Every row gives one point. The ring and each string are closed loops that go straight from each point to the next, and from the last back to the first. Before rounding, they use only three directions, however many columns there are. How many times does the string pass through the ring? Passing back the other way cancels.

Ring (7 x 4):
-9	-39	-25	-20
-2	-30	-15	-20
9	2	10	-10
8	17	16	-1
-3	12	7	4
-12	-5	-7	1
-16	-28	-23	-8
String (30 x 4):
-13	-39	-19	-21
0	-15	-10	-11
8	-11	-10	-10
5	-27	-11	-23
-4	-32	-3	-29
-3	-20	2	-21
0	-9	-3	-9
10	0	-1	-7
20	15	12	-5
16	12	6	-3
2	-3	-1	-6
11	10	5	-2
17	30	19	5
4	33	29	8
-8	16	19	3
-7	-4	1	-4
3	2	-2	-1
-2	13	3	7
-15	4	0	7
-26	-11	-6	2
-13	-14	-9	-5
-2	-9	-10	-4
-5	-14	-17	-3
-6	-20	-25	-4
2	-12	-14	-6
-9	-21	-13	-10
-23	-47	-29	-18
-22	-59	-39	-23
-17	-60	-40	-26
-18	-56	-31	-27
Times through: 3

Ring (7 x 9):
8	-3	-9	18	5	-2	-11	23	-18
8	-2	-6	47	5	-10	-18	18	8
6	2	-4	40	4	-5	-22	3	30
3	7	-2	8	2	10	-21	-14	41
3	8	-4	-19	1	19	-16	-17	30
4	5	-7	-27	0	19	-10	-7	7
6	1	-9	-12	3	10	-8	10	-13
String (28 x 9):
6	4	-5	3	5	9	-16	4	9
1	2	-10	-17	-11	11	-6	-18	27
-1	6	-8	-31	-10	19	-8	-30	40
0	13	-2	-33	0	27	-18	-32	48
6	14	2	-9	16	22	-29	-7	27
6	6	-3	5	7	10	-21	-2	21
3	3	-6	8	-4	6	-15	-14	37
1	5	-4	12	-7	5	-17	-24	56
3	10	0	14	3	10	-26	-22	60
5	11	1	11	10	13	-28	-11	42
6	8	-1	8	11	12	-24	-1	23
3	3	-6	6	-3	6	-14	-10	30
0	5	-6	-8	-10	11	-12	-28	50
-2	9	-5	-31	-9	22	-13	-38	54
4	11	-2	-30	8	26	-19	-14	23
5	9	-3	-25	10	23	-18	-4	9
5	3	-6	2	2	8	-14	1	11
2	0	-10	-12	-8	9	-6	-8	12
2	-2	-14	-30	-13	11	3	-7	-3
8	2	-10	-27	7	16	-7	17	-31
8	1	-8	-12	9	12	-11	20	-27
9	3	-5	0	13	10	-17	20	-18
7	2	-7	4	5	6	-14	10	-3
4	-4	-13	-2	-9	1	-1	4	-4
5	-4	-14	-18	-5	7	1	13	-26
9	3	-8	-25	11	17	-10	20	-33
9	7	-3	-15	18	19	-19	17	-19
6	4	-6	2	5	9	-16	4	6
Times through: 5

Ring (7 x 14):
3	15	17	38	-8	16	-11	5	-2	23	-6	21	11	8
2	22	13	20	-22	13	-22	17	3	13	10	38	21	-6
-9	19	1	-6	-23	8	-22	18	15	-3	24	33	16	-17
-24	5	-18	-32	-9	-3	-9	5	20	-15	24	2	-3	-17
-28	-6	-22	-28	7	-6	4	-10	16	-11	11	-24	-18	-6
-21	-7	-11	1	15	2	10	-16	13	1	-3	-28	-20	8
-6	3	6	31	9	13	4	-10	6	17	-10	-9	-8	15
String (26 x 14):
-12	0	-4	8	4	-1	0	-9	-9	15	-11	-11	-8	8
-12	4	0	16	5	12	2	-6	17	5	2	-6	-7	6
-14	0	-7	0	2	-3	-1	-8	-9	11	-7	-10	-7	5
-12	5	-1	10	1	9	-1	-3	14	4	4	-3	-5	2
-11	2	3	28	12	18	8	-10	28	4	1	-13	-12	11
-8	0	7	41	18	20	12	-15	22	12	-9	-18	-15	19
-6	-2	4	30	12	4	6	-16	-17	27	-25	-17	-10	21
2	7	17	52	7	18	2	-8	-2	28	-18	0	-2	21
4	16	21	51	-2	27	-5	3	20	17	0	18	7	11
2	18	17	40	-8	24	-10	8	20	13	7	24	11	4
12	27	27	49	-21	25	-22	18	4	24	4	46	25	3
6	28	22	37	-23	26	-22	21	21	10	18	47	24	-5
-7	14	5	12	-10	14	-11	8	19	2	14	18	7	-5
-6	16	2	-3	-22	1	-21	13	-9	10	8	28	16	-10
-3	26	6	-3	-33	8	-30	26	7	2	25	49	27	-19
-3	31	12	10	-31	25	-28	30	42	-10	42	54	27	-22
-3	31	10	2	-36	18	-32	31	30	-7	39	58	30	-24
-2	30	13	14	-29	25	-26	28	40	-8	38	52	26	-19
-8	15	4	9	-12	13	-13	10	18	1	16	20	9	-7
-6	13	1	1	-16	1	-17	8	-10	12	3	20	11	-5
-8	11	2	8	-9	8	-10	5	8	6	7	13	5	-2
7	25	24	45	-17	26	-18	16	16	16	9	40	21	1
13	22	29	60	-13	23	-16	10	-7	33	-10	35	20	13
6	11	19	47	-2	12	-7	-2	-20	35	-22	12	7	18
3	9	19	56	7	23	2	-7	9	24	-13	2	-1	20
-6	-2	5	31	12	5	6	-16	-15	27	-24	-17	-10	20
Times through: 0

Ring (10 x 14):
-10	2	-6	3	-4	11	-14	-5	-1	11	-18	10	2	14
-18	12	-8	6	-2	9	-24	3	-2	21	-31	14	4	19
-21	21	-8	8	-1	5	-30	12	-2	25	-37	14	5	21
-15	20	-9	5	-2	2	-21	13	0	15	-26	9	3	17
3	6	-9	-1	-6	0	4	3	3	-12	5	-3	-3	5
13	-3	-8	-6	-7	-1	16	-3	3	-26	22	-8	-6	-2
19	-7	-4	-10	-8	-3	19	-6	1	-33	33	-10	-6	-9
18	-6	0	-11	-8	-4	12	-7	-3	-29	30	-7	-4	-11
12	-6	0	-9	-7	-1	4	-8	-5	-20	20	-1	-1	-7
4	-6	-2	-4	-6	6	-2	-11	-3	-9	7	3	0	1
String (29 x 14):
-4	-4	-8	2	-5	11	-3	-9	2	1	-7	5	-1	11
-8	13	-4	1	-3	1	-20	7	-5	9	-15	9	4	10
-21	22	-4	6	-1	3	-36	13	-6	27	-37	17	7	18
-30	23	-9	12	0	10	-40	12	-3	38	-52	21	8	28
-24	17	-11	10	-1	11	-28	8	1	29	-42	16	5	26
-9	7	-9	4	-4	8	-10	1	2	7	-17	7	0	15
-7	12	-5	1	-4	1	-15	6	-2	6	-13	7	2	10
-18	28	-5	5	-1	-2	-33	20	-5	22	-33	13	6	17
-22	29	-11	9	-1	1	-28	22	0	23	-38	11	4	23
-6	10	-12	4	-4	4	-4	7	5	1	-11	1	-2	14
3	-2	-9	-1	-6	5	6	-4	4	-11	5	-2	-4	6
0	8	-6	-1	-5	0	-6	4	-1	-5	-2	2	0	6
2	11	-6	-2	-5	-4	-3	8	-1	-9	3	-1	-1	3
20	-10	-10	-7	-9	1	31	-8	8	-38	35	-15	-10	-5
27	-20	-11	-9	-11	4	41	-17	10	-47	46	-19	-12	-9
12	-8	-7	-5	-8	4	15	-9	3	-23	20	-6	-5	-1
21	-15	-7	-9	-9	2	27	-14	4	-37	36	-12	-8	-8
35	-22	-3	-16	-11	-3	41	-18	3	-56	60	-20	-11	-20
25	-6	1	-14	-8	-9	17	-5	-4	-38	42	-10	-5	-17
9	6	1	-8	-6	-7	-4	3	-6	-15	14	0	0	-6
8	-3	-4	-5	-7	1	5	-6	-1	-16	14	-2	-2	-1
17	-15	-4	-8	-9	4	18	-16	1	-29	29	-6	-5	-7
18	-11	2	-11	-8	-1	9	-13	-6	-26	29	-3	-2	-12
10	-3	3	-9	-6	-2	-5	-7	-9	-14	15	3	1	-8
0	7	1	-4	-4	-1	-15	1	-8	-1	-2	7	3	1
-2	6	-2	-2	-4	1	-12	1	-5	0	-4	6	2	4
-4	3	-1	-1	-4	4	-16	-3	-6	5	-9	9	3	6
-4	-12	-6	1	-6	16	-4	-18	0	2	-7	8	0	10
-4	-16	-9	3	-7	20	2	-21	4	1	-7	6	-2	13
Times through: 2

Ring (7 x 14):
-8	6	-2	-9	-7	-24	-1	7	-15	3	0	-11	18	1
8	-1	1	-4	-3	-7	6	-1	-2	-5	2	-13	2	-7
19	1	5	-3	-1	2	6	-3	4	-13	8	-10	-12	-10
22	8	6	-5	-3	6	0	0	5	-17	13	1	-21	-8
13	10	3	-7	-5	2	-5	5	1	-12	10	6	-12	-3
-6	14	-2	-11	-9	-17	-10	12	-13	-2	4	5	8	5
-13	14	-3	-12	-10	-30	-7	12	-20	3	2	-4	20	6
String (25 x 14):
-25	20	-5	-15	-13	-46	-9	16	-32	8	1	-8	31	10
-12	2	-6	-9	-8	-17	-5	10	-11	7	-5	-3	23	5
-2	5	-2	-8	-6	-11	-4	7	-7	-1	1	-2	9	1
-10	28	0	-15	-12	-36	-11	14	-26	-3	11	-1	10	6
-24	43	-1	-21	-17	-57	-19	22	-42	0	14	1	19	14
-7	20	0	-12	-10	-28	-8	11	-20	-3	8	-2	9	4
-2	-6	-4	-5	-5	-3	-2	6	0	3	-6	-2	14	0
-12	0	-6	-8	-8	-17	-4	10	-11	8	-6	-4	24	5
-23	24	-3	-16	-13	-50	-9	15	-34	6	4	-11	28	9
-8	23	1	-13	-10	-37	-5	10	-25	-3	10	-10	11	3
2	10	1	-8	-6	-16	-2	5	-10	-5	6	-6	3	-2
1	18	4	-10	-7	-32	3	3	-20	-7	11	-19	4	-4
12	-13	0	0	0	3	11	-5	7	-3	-3	-17	4	-10
13	-17	-1	0	0	13	7	-3	12	-2	-5	-8	2	-8
11	9	3	-6	-4	-8	1	2	-4	-10	9	-7	-6	-5
17	23	9	-9	-5	-17	0	1	-11	-19	20	-9	-19	-8
28	3	8	-2	0	6	8	-7	7	-19	13	-11	-24	-14
22	-16	1	2	2	19	9	-6	17	-8	-2	-8	-9	-12
10	-2	1	-4	-3	1	2	1	3	-6	2	-5	-2	-6
14	12	6	-6	-4	-11	3	0	-6	-13	13	-10	-11	-8
16	7	6	-4	-2	-12	9	-4	-5	-13	11	-19	-9	-11
8	-15	-1	0	0	1	10	-4	6	1	-6	-17	10	-8
3	-18	-5	-1	-1	6	6	0	8	4	-10	-8	14	-5
-2	14	1	-10	-7	-24	-3	7	-16	-4	7	-9	7	0
-15	24	-1	-14	-11	-44	-6	12	-30	1	8	-11	19	5
Times through: 3
String (29 x 14):
-12	38	2	-18	-14	-44	-15	17	-33	-6	16	1	7	8
-2	15	0	-10	-8	-20	-6	9	-14	-4	7	-2	6	2
-7	-3	-5	-7	-6	-9	-3	8	-4	6	-6	-2	19	3
-16	7	-6	-10	-9	-25	-6	12	-17	8	-4	-4	26	6
-27	34	-2	-19	-15	-60	-12	18	-42	5	9	-10	28	11
-10	25	1	-14	-11	-39	-7	11	-27	-3	10	-9	12	4
-2	9	-1	-9	-7	-19	-2	7	-12	-2	4	-7	9	0
1	-10	-4	-3	-3	-1	2	3	2	3	-7	-7	14	-2
-3	-18	-6	-2	-2	-2	6	1	3	8	-12	-13	22	-3
2	-17	-4	-1	-1	0	8	-1	5	5	-10	-14	17	-5
4	5	2	-6	-4	-20	7	0	-11	-4	5	-20	6	-6
8	16	5	-8	-5	-22	3	1	-13	-11	13	-15	-4	-6
13	14	6	-7	-4	-17	4	-1	-9	-13	13	-15	-9	-8
11	18	6	-9	-6	-18	0	2	-11	-13	15	-9	-10	-5
10	-11	-1	-2	-2	8	4	0	9	-3	-3	-4	2	-6
21	-14	2	1	1	17	8	-5	16	-8	-1	-7	-9	-11
22	-14	2	1	1	20	7	-5	17	-9	0	-5	-10	-11
28	0	6	-1	0	14	5	-5	12	-18	11	-4	-24	-13
30	19	11	-6	-2	2	1	-2	2	-26	23	-1	-35	-12
17	21	7	-8	-5	-8	-3	3	-6	-19	19	-1	-21	-6
12	3	2	-5	-4	2	-1	2	2	-9	6	0	-7	-5
15	-7	0	-2	-2	14	0	1	11	-7	1	3	-7	-6
19	4	3	-5	-3	13	-4	3	9	-14	8	9	-18	-5
14	19	5	-9	-7	-2	-9	8	-3	-16	15	10	-18	-2
6	30	5	-13	-10	-19	-11	10	-15	-15	19	6	-13	1
5	8	0	-8	-6	-7	-5	7	-4	-6	5	1	0	-1
2	-5	-4	-5	-5	5	-4	7	4	0	-4	5	7	0
-7	5	-5	-9	-8	-7	-10	13	-5	2	-2	9	13	6
-15	36	0	-18	-15	-40	-18	19	-31	-4	14	7	10	11
Times through: 5

Ring (9 x 14):
-8	-15	3	-7	15	4	-1	-17	-6	-13	0	18	8	1
-7	-14	7	-7	4	12	14	-25	1	-33	-5	27	14	-2
1	2	6	-3	-12	13	22	-25	5	-33	-7	24	13	-5
7	12	0	-3	-18	9	19	-22	4	-22	-7	17	11	-6
14	26	-8	1	-21	0	6	-10	-1	8	-2	1	2	-6
14	26	-5	9	-12	-6	-7	6	-5	31	8	-7	-13	-4
9	15	1	13	1	-8	-14	13	-8	38	13	-7	-20	-1
4	5	2	10	10	-7	-16	11	-9	32	13	-3	-18	1
-5	-11	2	-3	17	-1	-9	-7	-9	4	5	10	0	2
String (25 x 14):
-8	-15	0	-15	9	8	7	-29	-3	-30	-7	23	20	-1
-12	-23	10	-13	5	19	25	-38	5	-59	-12	39	26	-2
-1	-2	-1	-10	-5	9	13	-27	1	-27	-8	21	17	-4
2	4	2	-1	-5	6	9	-15	0	-12	-2	15	5	-3
4	6	12	6	-16	14	26	-18	8	-30	-4	24	5	-6
9	18	-2	-5	-27	12	26	-28	7	-31	-11	19	17	-9
10	19	-11	-10	-21	5	13	-25	1	-14	-10	10	17	-7
12	23	-11	-9	-26	6	16	-26	2	-15	-11	10	17	-8
7	13	-4	-3	-12	4	8	-16	0	-7	-3	10	7	-5
6	10	7	6	-14	8	16	-12	4	-13	-1	15	0	-5
7	12	7	2	-24	15	31	-24	10	-37	-9	24	11	-8
3	4	5	-6	-19	16	30	-32	9	-45	-12	28	19	-7
0	-1	1	-9	-8	11	18	-28	3	-32	-9	23	18	-4
1	0	2	-3	-2	5	7	-16	-1	-12	-2	15	7	-3
-2	-5	10	4	2	8	10	-11	1	-15	2	19	0	-2
-11	-22	10	-6	15	10	8	-22	-2	-30	-2	27	11	1
-2	-5	7	2	6	4	3	-9	-3	-6	3	14	-1	-1
-1	-2	-2	-5	6	1	-3	-12	-6	0	1	10	4	-1
0	-3	9	7	5	3	1	-3	-2	1	6	12	-7	-1
-8	-17	7	2	25	-2	-14	0	-10	12	10	9	-8	4
-8	-16	3	-1	25	-4	-17	-1	-12	14	9	7	-6	4
-2	-6	9	7	10	2	-2	-2	-4	3	8	12	-8	0
-7	-15	9	3	19	2	-6	-4	-6	0	7	14	-5	2
-12	-24	0	-13	26	2	-9	-19	-10	-11	0	18	12	4
-8	-16	-2	-14	14	4	-1	-24	-7	-18	-4	19	16	1
Times through: 3
String (31 x 14):
6	11	-4	1	-4	-2	-3	-5	-5	12	3	3	-2	-2
13	25	-11	3	-10	-8	-12	3	-8	34	6	-10	-8	-3
20	38	-14	9	-17	-12	-15	12	-9	51	9	-18	-16	-4
19	35	-5	16	-17	-9	-10	15	-5	45	11	-14	-21	-4
13	23	1	15	-11	-4	-4	10	-3	30	10	-5	-18	-4
7	11	4	10	-5	0	0	1	-2	12	7	5	-10	-3
8	15	-4	3	-5	-4	-5	-1	-6	19	5	-1	-6	-3
14	26	-9	8	-6	-12	-18	12	-10	47	11	-14	-16	-2
13	23	-1	20	1	-14	-23	25	-11	60	19	-17	-31	0
8	12	9	25	9	-10	-20	28	-9	52	22	-10	-36	1
3	3	8	21	18	-11	-26	27	-12	52	23	-9	-34	4
-1	-5	4	10	22	-9	-23	14	-13	36	16	-3	-20	4
-5	-11	6	6	21	-4	-15	5	-10	19	12	6	-12	3
-1	-4	9	8	7	3	0	-2	-3	2	7	12	-8	0
1	1	-1	-3	3	1	-1	-11	-5	0	1	10	3	-1
-4	-9	-2	-9	10	2	-2	-18	-6	-8	-1	14	10	0
-12	-23	-2	-19	19	6	0	-29	-7	-26	-6	23	22	2
-13	-25	6	-13	17	10	7	-27	-3	-34	-5	28	18	1
-9	-18	11	-3	11	10	10	-19	0	-27	-1	26	8	0
-2	-4	8	3	3	6	6	-11	-1	-11	2	17	0	-2
-2	-5	0	-6	4	4	3	-17	-4	-12	-2	15	9	-1
-9	-17	-3	-17	14	6	1	-28	-6	-24	-6	21	20	1
-12	-24	0	-17	21	5	-2	-26	-8	-23	-4	22	19	2
-12	-24	8	-5	23	5	-3	-14	-7	-13	3	20	5	3
-5	-12	8	3	15	2	-4	-5	-6	-1	6	14	-4	1
0	-2	4	3	7	1	-3	-4	-5	5	5	9	-4	0
0	0	-4	-2	11	-5	-13	-4	-10	17	6	2	-3	1
2	2	-3	5	18	-12	-27	12	-15	43	15	-8	-17	3
6	10	4	20	14	-13	-27	27	-13	57	22	-13	-32	3
8	13	10	24	4	-7	-13	23	-6	41	19	-6	-31	0
7	12	6	14	-2	-2	-4	8	-4	23	11	1	-17	-2
Times through: 5

Ring (7 x 14):
18	1	-1	5	-8	-5	5	1	-3	3	-7	6	-3	-2
30	-9	1	3	-10	-6	6	-1	0	5	-7	-3	3	2
20	-12	4	2	-5	-3	7	-5	1	5	-3	-9	9	0
-7	-4	5	1	5	2	7	-9	2	3	4	-5	10	-5
-31	6	4	-2	12	2	6	-9	6	2	10	9	5	-7
-26	10	2	-1	9	-1	5	-5	5	2	7	16	-1	-7
-2	7	-1	3	-1	-3	4	-1	0	2	-2	13	-4	-5
String (32 x 14):
46	-13	0	2	-15	-12	6	2	2	5	-10	-2	0	6
21	-9	2	0	-6	-8	6	-2	5	5	-2	1	3	3
12	-5	2	1	-3	-5	6	-4	2	4	-1	1	4	-1
15	-9	3	-1	-3	-7	7	-4	5	4	-1	-1	5	1
26	-15	4	-1	-6	-7	7	-4	5	5	-2	-7	8	3
31	-17	4	2	-8	-4	8	-5	1	5	-5	-13	10	2
23	-16	5	0	-5	-4	8	-7	3	5	-2	-12	12	2
6	-10	5	-2	1	-4	8	-7	6	4	3	-4	9	0
-1	-4	4	-1	2	-3	7	-6	5	4	3	1	6	-2
-1	-10	6	-2	4	0	8	-10	6	4	5	-8	13	-2
-2	-9	6	2	4	5	8	-10	-1	4	3	-13	15	-5
-3	-4	4	5	3	7	7	-9	-4	3	0	-10	12	-7
-2	-1	3	5	1	4	6	-6	-4	3	-1	-5	7	-7
-4	0	3	1	2	0	6	-6	1	3	2	2	5	-4
-20	1	4	-3	9	-2	7	-8	8	3	9	7	6	-4
-49	7	6	-7	20	1	7	-13	14	2	18	13	8	-7
-53	11	5	-5	21	3	7	-12	11	1	17	15	6	-9
-43	12	4	-2	16	4	6	-9	6	1	12	13	4	-10
-60	16	4	-8	22	-1	6	-11	15	1	19	25	1	-9
-35	9	3	-5	13	-3	6	-8	11	2	12	18	1	-5
-42	13	3	-6	16	-4	6	-7	13	2	14	24	-2	-6
-34	15	1	-1	11	-1	5	-5	6	1	8	22	-4	-8
-14	12	-1	5	3	1	4	-2	-2	1	0	14	-4	-8
1	4	0	5	-1	1	5	-2	-3	2	-3	5	0	-6
-2	2	2	1	1	-3	6	-4	2	3	1	7	1	-3
-5	6	0	0	1	-6	5	-2	4	3	1	15	-4	-3
9	7	-2	4	-5	-6	4	2	-1	3	-5	14	-7	-3
22	3	-3	9	-10	-3	4	3	-8	3	-10	6	-6	-3
23	0	-2	8	-10	-2	4	2	-7	3	-10	2	-2	-3
10	-1	1	4	-4	-2	5	-2	-1	3	-3	2	1	-3
15	-3	1	1	-5	-7	6	-1	3	4	-3	5	0	0
29	-8	1	0	-9	-11	6	0	4	5	-5	4	-1	4
Times through: 3
String (27 x 14):
-14	3	3	1	6	1	6	-6	2	3	4	5	4	-6
-20	2	4	-2	9	-1	7	-8	7	3	8	7	5	-5
-34	3	6	-4	15	2	7	-12	9	3	13	6	9	-7
-26	1	5	-1	12	5	7	-11	3	3	9	-1	11	-8
-7	0	3	4	3	5	6	-7	-3	3	1	-4	8	-7
-4	-1	3	1	2	-1	6	-6	2	3	2	3	5	-4
-23	1	5	-4	10	-1	7	-10	9	3	10	6	7	-4
-42	4	6	-6	18	2	7	-13	11	2	15	8	9	-7
-40	8	5	-2	16	4	7	-11	6	2	12	9	7	-10
-7	3	2	4	2	2	6	-5	-2	2	0	3	3	-7
-8	1	2	0	4	-2	6	-5	4	3	3	6	3	-4
-18	5	3	-2	7	-4	6	-6	7	3	7	13	1	-4
-5	4	1	2	2	-1	5	-3	0	3	1	7	1	-5
-1	10	-2	7	-2	1	4	0	-6	2	-5	10	-5	-7
7	11	-3	7	-6	-3	3	3	-5	2	-7	15	-9	-5
8	5	-1	3	-4	-7	4	1	1	3	-3	14	-6	-2
0	0	2	-1	1	-6	6	-3	5	3	2	9	0	-1
12	0	0	5	-5	-2	5	-1	-3	3	-5	3	0	-3
29	1	-3	9	-13	-3	4	4	-9	3	-12	3	-5	-3
24	2	-2	7	-11	-6	4	4	-4	3	-9	8	-6	-1
4	2	0	0	-2	-7	5	-1	4	3	0	12	-3	-1
2	2	1	2	-1	-3	5	-3	2	3	0	7	0	-3
4	4	0	5	-3	0	5	-1	-4	2	-4	6	-1	-5
-13	14	-2	5	2	0	4	0	-3	1	-1	17	-6	-8
-43	17	2	-5	15	-4	5	-6	12	1	13	28	-5	-7
-30	8	3	-4	12	-3	6	-7	10	2	10	17	1	-5
-5	2	2	2	2	0	6	-5	1	3	1	4	3	-5
Times through: 1

Ring (7 x 14):
-4	-4	12	22	-32	-28	-34	-8	-19	-5	-1	-27	-1	-3
-8	-5	21	30	-29	-36	-28	-3	-7	7	9	-22	-7	-7
-12	1	19	14	-12	-17	3	12	14	13	17	-1	-6	-9
-14	8	7	-7	5	9	32	22	26	12	20	19	-2	-4
-13	10	-2	-11	8	17	34	20	19	7	18	22	0	2
-8	7	-6	-9	-5	11	10	7	-1	-7	5	5	4	5
-4	3	-4	-1	-20	-1	-15	-4	-16	-15	-5	-13	6	4
String (26 x 14):
-20	11	9	3	16	7	49	29	37	26	35	33	-9	-3
-19	14	-1	-14	23	25	60	32	38	19	31	40	-4	1
-6	9	-9	-30	-2	27	17	11	5	-15	-2	8	11	2
-8	6	-1	-11	-5	10	11	10	5	-5	5	5	4	0
-7	5	-1	-10	-8	8	6	8	2	-6	3	1	4	0
-5	8	-10	-23	-6	21	9	7	-2	-16	-3	3	10	3
-5	9	-14	-22	-5	23	9	5	-6	-17	-4	4	10	7
-7	7	-10	-3	-9	7	1	2	-11	-10	2	0	4	8
0	5	-12	-21	-18	16	-12	-3	-18	-27	-14	-12	13	5
-5	3	-1	-9	-15	4	-6	2	-6	-12	-3	-8	6	0
-7	1	5	12	-19	-13	-14	-1	-9	-3	4	-12	-1	0
-6	-2	9	24	-28	-26	-28	-7	-18	-2	3	-21	-3	0
-1	-6	8	23	-40	-31	-50	-17	-32	-14	-9	-37	1	0
-1	-4	8	13	-36	-23	-41	-12	-25	-15	-10	-32	4	-2
-3	0	3	-3	-23	-5	-18	-2	-11	-14	-6	-17	6	-2
-8	-1	14	19	-22	-23	-16	1	-4	4	9	-14	-4	-4
-12	-6	30	49	-29	-52	-28	-1	-3	21	20	-21	-15	-9
-10	-7	31	43	-31	-49	-30	-1	-2	17	16	-24	-12	-11
-5	-2	13	5	-24	-14	-17	1	-3	-4	0	-17	1	-7
-7	2	8	-1	-16	-5	-4	6	1	-3	3	-7	2	-4
-12	1	17	15	-12	-17	2	10	11	12	17	-1	-6	-6
-19	1	30	32	-4	-29	18	21	31	35	36	10	-17	-12
-15	5	17	1	1	-2	25	22	29	17	22	14	-5	-9
-9	6	2	-20	-3	15	19	15	15	-4	5	8	5	-4
-10	5	5	-6	-5	5	13	12	11	1	10	6	1	-3
-15	7	10	4	3	0	27	19	23	16	23	17	-6	-3
Times through: 4
